Every row gives one point. Examples show where two turns around zero, p and q, send a point. Write where each new point lands after one turn and then the other. Backwards means that the second turn is done in reverse. Each puzzle has new turns, and all numbers are rounded.

Turn p:
[-1.2 -1.1] -> [-0.2 -1.6]
[ 2.6 -0.4] -> [2.3 1.3]
[ 3.2 -1.1] -> [3.2 1.2]
[-4.6  2.5] -> [-5.1 -1.0]
Turn q:
[0.1 3.4] -> [-2.9  1.8]
[-1.1 -3.0] -> [ 2.0 -2.5]
[-3.3 -3.3] -> [ 1.2 -4.5]
[2.4 2.7] -> [-1.1  3.4]
[1.8 0.3] -> [0.6 1.7]
Where do these land?
q, then p: [-2.0 -2.9] -> [ 3.2 -1.5]
q, then p: [-0.9  4.0] -> [-3.8 -1.5]
q, then p: [ 0.1 -2.9] -> [2.8 0.5]
q, then p: [2.7 1.8] -> [-2.2  2.4]

Turn p:
[1.5 0.4 3.2 4.6] -> [ 2.8 -3.2 -2.4  3.1]
[-1.9  1.3  0.8 -1.5] -> [ 1.4  1.1  2.2 -0.6]
[-2.5 -2.0 -2.9  1.4] -> [-3.0  2.0  0.6  2.8]
[ 4.3 -3.4 -0.1 -2.9] -> [-3.4 -3.4 -0.9 -3.8]
[-1.3  3.6 -0.9 -1.6] -> [ 2.1  3.3  0.6 -1.5]
Turn q:
[-2.4  0.7 -0.2 -1.1] -> [-2.0  1.3  0.4 -1.2]
[ 1.1  1.9  1.0 -4.3] -> [ 1.7  0.7  2.1 -4.1]
[1.8 1.6 4.1 0.0] -> [3.4 2.3 2.3 0.7]
[ 3.3  1.7  1.4 -1.3] -> [ 3.9  0.2  0.7 -1.4]
[-2.1 -4.9 -4.1  3.1] -> [-4.6 -4.1 -2.5  3.3]
[-2.9  1.7 -2.9  3.5] -> [-2.8  1.9 -4.3  1.3]
[ 1.2 -2.7  0.8  0.0] -> [ 0.5 -2.2  1.5  1.4]
Where do these land?
p, then q backwards: [0.5 1.3 0.8 2.3] -> [ 1.9  0.3 -0.3  2.0]
p, then q: [-1.8 -1.7  2.2  5.2] -> [ 0.3 -1.1 -2.2  5.6]
q, then p: [ 0.5  1.5  3.5 -3.0] -> [ 3.3 -2.1  0.4 -2.9]
q, then p backwards: [ 2.1 -1.9 -5.1 -3.2] -> [ 5.5 -2.0  2.6 -1.8]
p, then q: [-1.3  0.7 -1.3 -1.3] -> [ 0.6  2.0  0.3 -1.0]
